Rows are points. To make a cloud, some directions were put in groups of two or more. Within a group, all points are equally far from the middle, so they leave a hole (a ring in 2 directions, a hollow ball in 3). The other directions are filled evenly. Then the cloud was stretched, turned, moved and blurred a little. Count the holes, and give their numbers of directions, smallest first.

Cloud, 13 rows:
[-30 52]
[79 -21]
[-19 -11]
[-41 40]
[-8 -23]
[-17 25]
[-43 -45]
[20 62]
[-15 36]
[23 -8]
[30 -35]
[-30 21]
[6 6]
Holes: 0

Cloud (21 x 3):
[-8 -13 -54]
[35 -15 -30]
[-66 0 32]
[-25 -45 21]
[-52 13 57]
[-2 -53 -26]
[-38 16 1]
[-39 26 46]
[31 2 36]
[-61 -34 -31]
[-7 6 -58]
[-17 -14 49]
[-65 -3 -1]
[-6 11 -9]
[0 -21 34]
[-38 61 20]
[-19 25 -43]
[39 2 45]
[29 10 53]
[-3 42 -27]
[-30 -29 -30]
Holes: 0

Cloud (28 x 4):
[11 -52 -32 -63]
[18 -58 -26 24]
[52 -7 -20 29]
[40 16 -14 34]
[26 -62 1 -27]
[52 -1 -24 41]
[-50 -13 -82 -22]
[-5 14 32 -36]
[4 -52 -48 53]
[-2 -62 -4 23]
[6 13 42 -35]
[38 -7 -50 -15]
[-35 -30 -81 -16]
[-12 28 -17 -11]
[-7 8 31 9]
[-30 15 -24 6]
[-25 -24 10 28]
[-23 -40 -61 -5]
[-11 -46 -57 -6]
[7 29 -15 -18]
[-38 -34 -16 -51]
[-2 6 48 -16]
[39 9 -56 4]
[-13 -56 15 7]
[16 -54 -19 -53]
[-28 -46 -26 -44]
[38 -11 -36 -32]
[-23 -33 -13 45]
Holes: 1 (2)

Cloud, 54 rows:
[11 38 21 35 -55 -20]
[-64 -16 -12 -46 22 -18]
[58 -18 11 10 -38 -24]
[-20 48 14 -62 -1 -14]
[0 32 9 -15 -27 -77]
[-55 1 -7 -42 10 -58]
[-32 12 -14 21 -73 -28]
[48 -11 1 -52 -20 20]
[1 60 11 -16 -33 29]
[-44 -16 26 -43 26 -44]
[-16 -25 -35 20 -14 54]
[-68 19 15 -31 -64 -19]
[-48 -52 21 -24 -52 23]
[43 22 8 30 38 23]
[-30 -42 -10 57 -18 -35]
[0 -30 23 10 -24 69]
[-29 -8 26 -60 25 7]
[7 2 43 12 53 15]
[0 24 -54 1 -7 26]
[-58 1 6 12 -65 -45]
[18 19 40 -30 -55 25]
[20 -43 -8 54 -26 -20]
[-27 -15 -49 -32 -49 5]
[-76 4 7 -4 32 9]
[-59 -6 14 -10 47 -36]
[15 -21 -48 -10 24 25]
[33 -30 36 -13 -52 18]
[-43 -38 -25 7 45 0]
[-16 -45 16 30 46 31]
[-14 -59 -20 -24 24 -22]
[21 -10 61 25 27 -20]
[-49 -54 37 -12 -48 -12]
[46 -43 -14 10 4 -32]
[-37 -32 -41 -46 -16 -18]
[27 -49 19 55 19 8]
[-36 0 69 36 -1 -13]
[16 -46 -5 5 52 15]
[-74 29 -16 -36 -17 3]
[20 36 0 -24 -67 -29]
[-72 -6 -16 -42 14 0]
[5 26 -8 64 -32 -13]
[34 17 8 34 -42 -45]
[-37 -67 31 16 -17 -32]
[26 24 31 -39 27 -30]
[-50 -20 -40 -16 30 -9]
[-11 -11 -45 38 33 -4]
[-1 -19 23 -52 -19 51]
[-18 -35 -26 38 23 40]
[-23 56 -22 -33 -45 -1]
[-70 14 7 -57 -9 4]
[-21 -57 40 -26 -45 3]
[-10 -28 -30 44 13 41]
[44 24 -34 -38 -7 -16]
[-37 -14 28 -63 14 -24]
Holes: 2 (3, 3)

Cloud:
[-40 20 61 5 -16 -42 -30 -32]
[34 49 -30 -31 24 -54 45 -34]
[-18 35 -49 35 -22 29 -8 -25]
[-38 3 2 -58 -33 35 -27 25]
[1 44 -6 -50 -33 -51 -33 -17]
[1 -30 -4 14 3 20 7 40]
[13 43 48 -5 -29 22 -9 24]
[33 1 18 41 -25 -2 -17 -48]
[19 33 6 46 72 -42 1 -9]
[-50 39 7 -14 77 -35 -21 -56]
[-73 2 -8 14 -21 -49 -40 -6]
[-16 -30 74 -26 -27 -12 -3 35]
[-38 0 68 -4 20 76 -38 -14]
[-3 40 43 23 7 -12 32 -50]
[14 2 -12 -15 -7 -47 -32 26]
[38 14 -21 -41 35 -8 -22 -11]
[1 13 31 -16 31 56 -23 1]
[-13 9 -5 29 30 10 66 2]
[25 24 48 56 -9 -6 -12 -53]
[-56 24 18 -21 -38 -35 2 -13]
[39 2 -52 -25 43 30 26 -40]
[28 68 -48 35 31 -18 -3 -3]
[28 -10 16 -61 -26 29 9 -15]
[48 13 31 17 17 -13 25 -58]
[62 5 21 0 0 28 31 -33]
[29 -23 -34 28 32 59 18 4]
[53 21 -67 29 6 -26 2 -9]
[16 -17 -14 -19 53 3 23 31]
[22 23 35 -2 3 49 3 -42]
[-10 9 15 -6 -2 43 -79 -23]
[1 -36 -12 -37 10 -22 25 0]
[-6 -34 -28 -35 -29 64 -5 -26]
[41 -46 -8 -26 2 -54 -59 30]
[-8 1 1 37 19 -33 25 -51]
[-14 -25 55 45 67 30 -11 12]
[-3 30 -30 28 16 -78 -22 10]
[35 44 -12 -24 -21 37 -5 -12]
[-32 20 21 -42 -5 20 2 10]
[19 -6 16 -13 27 3 69 33]
[39 -46 -19 4 44 49 -39 -15]
[13 78 1 -43 36 -22 -32 -3]
[24 79 33 32 1 -11 33 -9]
[24 -56 2 39 34 15 8 -13]
[-53 61 39 50 27 -83 13 19]
[1 -45 -33 -20 29 6 42 -37]
[9 -43 48 -48 -25 -14 -17 24]
[-23 45 59 -38 15 -33 66 13]
[-14 -54 1 -2 -4 -14 -69 39]
[47 6 51 12 56 2 42 17]
[-6 -8 -13 -31 7 -6 -79 -60]
[22 12 8 18 -19 -41 -29 -34]
[-12 -30 55 36 -14 -4 28 -3]
[-8 -1 85 -30 -12 40 -36 34]
[-42 22 55 10 29 -5 27 -44]
[44 69 36 42 33 -2 -13 2]
[4 57 51 -22 -6 22 -2 -66]
[7 52 -48 30 19 4 -22 -8]
[-17 40 20 1 -6 -58 -28 25]
[2 -13 49 26 -6 2 53 -49]
[-58 -19 28 -36 54 -4 -21 27]
[-4 -42 -39 23 1 -7 -10 -18]
[-28 -43 -22 -70 18 -13 43 15]
[-59 44 45 46 29 49 -14 -17]
[-15 13 31 15 -53 -2 29 -19]
[-56 -33 16 -15 11 -26 10 -15]
[-29 -51 -21 29 -1 -17 -6 -39]
[-4 38 51 61 34 44 -31 1]
[29 -9 40 29 -43 -27 21 4]
[-36 68 78 -40 46 -11 -18 26]
[-54 -39 -29 -46 51 51 -28 35]
[37 1 -10 -32 30 -40 23 -33]
[29 -30 54 5 19 -16 -48 -15]
[18 -36 6 -15 92 19 -2 -20]
[53 1 40 40 36 51 21 19]
[9 49 28 -13 3 39 12 -44]
[14 51 9 -25 -34 29 -23 -10]
[83 22 30 -5 60 -2 37 16]
[-10 -35 -37 30 -58 30 19 30]
[-10 36 73 -28 22 55 -7 57]
[-62 66 -31 -16 37 7 -29 59]
[-53 -17 62 -42 -13 52 8 -22]
[3 5 -3 -15 31 0 -4 6]
[-21 -5 76 22 -8 -11 0 -5]
[-8 2 71 8 -18 54 -37 56]
[-50 21 51 -24 -4 27 64 -53]
Holes: 0

Cloud:
[33 -28 21 31 33 16 1 -20 -54]
[13 14 -26 -45 -40 -17 27 8 -15]
[6 8 30 44 0 37 37 -29 27]
[20 -76 48 10 62 19 12 -23 -29]
[21 -20 59 36 -14 -9 1 38 -16]
[0 -41 -18 -50 -37 31 -6 -13 -2]
[7 20 14 -31 10 -76 -9 5 40]
[-30 -15 20 29 46 20 27 -53 -35]
[12 2 -22 -24 4 -37 21 7 -63]
[-12 -76 -14 33 23 -23 27 -47 10]
[16 -34 43 -37 -23 -40 -16 -73 -2]
[18 -8 62 -47 35 29 7 25 -33]
[-4 -32 12 -83 5 -33 -5 -2 -34]
[7 -52 57 -18 -42 -40 3 10 10]
[8 -25 37 -40 14 19 47 29 67]
[-15 -84 44 -16 0 24 31 -7 37]
[25 37 63 -3 37 -6 25 -18 -16]
[53 -16 69 -62 11 -1 25 32 -11]
[-35 -49 -11 -14 28 -37 31 11 4]
[27 -12 -20 -57 6 34 1 -29 22]
[7 -20 17 25 35 -54 46 38 -7]
[-21 -59 15 40 -22 15 -14 -50 28]
[-1 -28 16 17 -4 43 49 -88 29]
[29 -68 -15 4 22 39 9 7 -24]
[36 -56 15 -20 32 -17 48 2 43]
[-23 -2 6 15 -55 -4 6 10 17]
[-22 2 -23 11 -31 -26 9 23 -4]
[39 43 17 16 -9 -20 24 -27 -24]
[56 -4 76 -58 22 -20 -22 35 -6]
[0 -19 -30 -23 25 -49 32 -26 25]
[47 -42 -4 0 52 -7 7 -35 43]
[-10 -15 8 24 37 0 -10 -38 -46]
[-35 -92 22 3 -33 -7 11 -28 30]
[-4 -38 57 -12 -49 22 -19 -3 -5]
[8 20 15 -24 4 -52 -3 4 -42]
[7 23 33 -11 11 -25 -13 -29 -47]
[60 -65 24 -7 41 -5 19 -8 -21]
[-35 -74 83 6 10 7 -6 -12 -9]
[10 -36 -19 6 5 -53 48 -31 16]
[3 -45 27 -40 64 -31 37 17 -44]
[9 -95 -1 -5 48 4 14 0 -15]
[-40 -87 16 3 51 23 5 -24 25]
[25 -39 75 -55 41 -22 19 -24 14]
[8 -9 40 7 55 -2 -19 18 -20]
[-4 -10 37 33 23 -37 27 43 -27]
[-44 -81 -15 -7 16 16 58 -26 11]
[43 -38 -5 20 39 26 -13 -7 -12]
[19 -79 28 -23 -10 -43 7 31 15]
[1 -56 61 20 34 8 25 34 -14]
[-14 -42 62 -10 -9 -40 14 -1 71]
[-11 -44 22 -50 -7 -62 -2 -37 -15]
[-25 -15 57 -26 -18 -59 50 15 34]
[-12 -22 35 13 -45 -41 33 7 63]
[-19 -60 54 -45 35 34 51 1 -20]
[-35 -50 79 -50 -17 -22 23 -8 -16]
[55 11 1 -61 18 -29 -14 -7 -39]
[-11 -49 62 -59 32 -55 8 -45 0]
[-38 -70 24 -5 -46 -15 22 -43 33]
[9 -24 10 0 9 -50 -46 29 -26]
[17 -65 28 -18 -42 -32 -39 -64 -22]
[4 -44 68 -25 -29 -27 62 -11 27]
[16 -55 43 -30 -22 12 -7 40 51]
[-64 5 30 -7 -15 1 24 -32 18]
[26 -62 44 -37 24 32 19 21 19]
[-2 6 47 -50 -23 23 41 5 -36]
[11 -38 49 -65 -1 -36 4 50 27]
[-32 -47 30 19 51 -17 35 18 3]
[12 8 -15 25 11 -59 52 2 -10]
[-8 -72 33 3 -12 18 44 20 36]
[-2 -79 12 -51 36 14 46 -15 4]
[4 -47 52 12 -28 30 -48 -32 -16]
[0 -39 -13 -40 -48 -11 -8 -33 38]
[65 -14 -5 -24 6 26 30 -12 20]
[-46 -20 -2 -20 -19 -12 16 -1 -51]
[3 -45 19 -62 -9 -35 14 -59 -60]
[-18 -13 -8 10 0 40 -4 -70 -4]
[-18 -8 37 11 18 34 32 23 -47]
[31 -9 -13 -5 -32 -12 56 -47 29]
[-7 -17 33 -55 45 34 6 -35 -31]
[-1 -23 41 -61 82 -17 -9 -38 13]
[-17 -60 53 -36 -44 4 22 3 12]
[-4 0 -27 9 33 17 -1 -17 -9]
[4 -29 -37 -6 -15 -5 46 -16 -70]
[-35 -63 58 -42 -7 28 -17 12 -18]
[86 -39 -9 -22 -5 -21 9 27 -3]
[-29 -55 -7 19 -13 31 -7 -33 51]
[29 -5 11 -68 -29 -38 -6 -13 29]
[-4 -81 19 -34 -4 24 -15 -46 77]
[-8 -65 8 -1 34 -29 -39 24 -16]
[10 -67 -17 21 -40 -13 59 49 -16]
[-41 -30 102 -8 17 11 37 -58 14]
[-23 2 58 -43 52 -30 -23 -44 -4]
Holes: 1 (6)

Cloud, 93 rows:
[7 -45 -69 70 10 70 18 14 -20]
[26 19 -22 8 -28 9 35 76 -16]
[-2 3 43 1 -18 13 43 -84 53]
[-6 -45 14 -15 57 57 -53 -8 -3]
[31 23 -57 50 -24 12 9 -11 -16]
[-21 -19 -7 -12 -8 -20 8 -66 61]
[30 -13 -43 -43 45 0 12 5 -30]
[-52 3 1 13 69 35 -39 -24 39]
[41 9 -57 -3 24 33 -28 8 39]
[-7 23 -53 29 -23 -13 -19 37 -5]
[4 -12 4 39 -53 -29 58 40 -1]
[15 -33 -60 18 42 21 32 16 -27]
[-11 -39 11 -32 3 -5 0 -20 60]
[19 -37 -22 -39 7 8 -35 -7 -14]
[-2 26 37 -37 -35 -64 -8 -25 25]
[5 2 -8 43 67 38 54 -6 21]
[-47 65 0 25 -20 -59 16 -7 38]
[-27 3 -72 -8 4 91 43 -6 26]
[34 12 -40 -15 9 -7 55 -33 23]
[27 16 -56 -8 7 56 0 -25 31]
[-32 -22 -12 24 -66 36 -47 33 39]
[-38 -18 -31 -18 0 28 -28 -22 65]
[-20 39 -6 43 -16 -24 -13 36 50]
[-13 1 -47 -61 -46 -26 -19 7 -3]
[6 49 35 -37 -32 9 11 -6 -21]
[-40 -75 -34 58 -26 -15 -9 -17 46]
[-21 -21 -48 10 26 -57 29 -53 62]
[30 6 15 -13 -15 33 18 58 -9]
[-17 -5 2 35 -69 -51 2 42 21]
[33 34 -49 -25 -6 50 39 -20 -7]
[-41 12 23 -28 27 -6 32 27 24]
[-16 -24 28 22 -40 -14 -36 -11 56]
[42 -35 -2 -22 -51 -51 -2 41 19]
[-44 -8 -30 8 -31 71 8 -7 -21]
[33 -15 -32 35 -2 20 46 -74 68]
[-12 53 5 27 17 -43 65 -45 19]
[-49 0 -4 14 -25 -60 -14 -27 49]
[-67 39 2 55 51 -4 30 28 10]
[-6 -16 -44 -5 -55 46 45 -24 -7]
[-12 23 -20 42 14 41 55 38 20]
[12 9 10 24 9 -16 -23 28 27]
[21 -4 -5 -14 10 -83 -21 -5 70]
[-4 71 -17 6 -25 10 14 13 0]
[-3 33 19 25 36 56 66 -76 -10]
[1 38 -25 51 1 64 3 6 50]
[-49 22 -16 46 -9 46 53 -55 35]
[37 25 -52 -1 -60 -3 2 2 -34]
[-55 -42 -24 -4 -4 25 -5 -9 17]
[-4 5 32 -8 -14 9 -47 58 26]
[4 -29 38 -10 -44 41 -12 8 51]
[-4 -1 21 50 -45 11 15 43 31]
[-40 8 -12 20 -28 -50 24 -18 38]
[-11 6 6 36 -25 20 -87 38 21]
[30 22 -25 -11 17 32 7 -34 2]
[18 -94 -24 -8 -41 -25 -59 -29 64]
[-8 -14 -64 -30 19 12 1 -15 -16]
[-10 5 19 0 -22 -26 60 14 -25]
[40 15 -6 20 -60 -58 41 -45 24]
[-24 -15 -19 68 45 75 27 -17 25]
[-57 34 7 37 26 28 -2 47 -10]
[-13 -44 1 46 -15 -37 -2 -13 36]
[18 13 14 13 -59 -18 15 -33 57]
[-44 31 41 -55 -27 -34 -8 23 9]
[7 12 19 -4 -7 -27 20 3 53]
[-60 31 -39 57 13 43 56 -65 39]
[16 -4 22 -47 -61 -15 5 -56 63]
[-38 32 18 -6 38 40 -6 50 11]
[-10 -45 -30 -37 -19 -60 6 18 21]
[-28 9 39 -17 -23 -24 9 2 57]
[4 36 -52 -12 -34 -30 54 -15 7]
[9 -41 -46 15 -15 58 24 36 3]
[-27 7 -48 16 53 95 48 -33 3]
[-2 45 25 -23 23 -19 33 -20 29]
[24 -22 48 -12 5 53 48 -75 -25]
[-52 -45 -16 17 12 51 16 12 7]
[-53 -8 -41 -29 -16 6 23 -35 5]
[28 -17 52 9 -9 1 47 15 -6]
[38 -29 -9 -50 -32 -18 25 -8 -40]
[-51 31 -5 19 2 21 22 -27 14]
[6 -14 -34 -11 -21 14 -4 -64 6]
[-36 0 -71 50 -20 -6 53 36 -60]
[7 -12 25 -9 7 39 45 -2 -17]
[5 14 -33 -34 7 67 35 -11 -15]
[-15 -8 -15 83 8 81 4 26 24]
[-3 21 16 62 -4 12 56 -4 7]
[69 8 37 -21 -39 21 23 -17 7]
[-45 44 -53 24 -13 20 55 -10 -20]
[-27 40 42 -64 -17 15 -3 -33 61]
[12 25 -3 -53 -48 -18 8 -3 -42]
[12 10 19 -23 -58 61 52 -18 -28]
[0 37 26 -12 48 -11 -47 25 61]
[-8 -1 2 -1 -62 28 40 -39 27]
[-6 54 7 -15 -9 20 15 -27 27]
Holes: 0
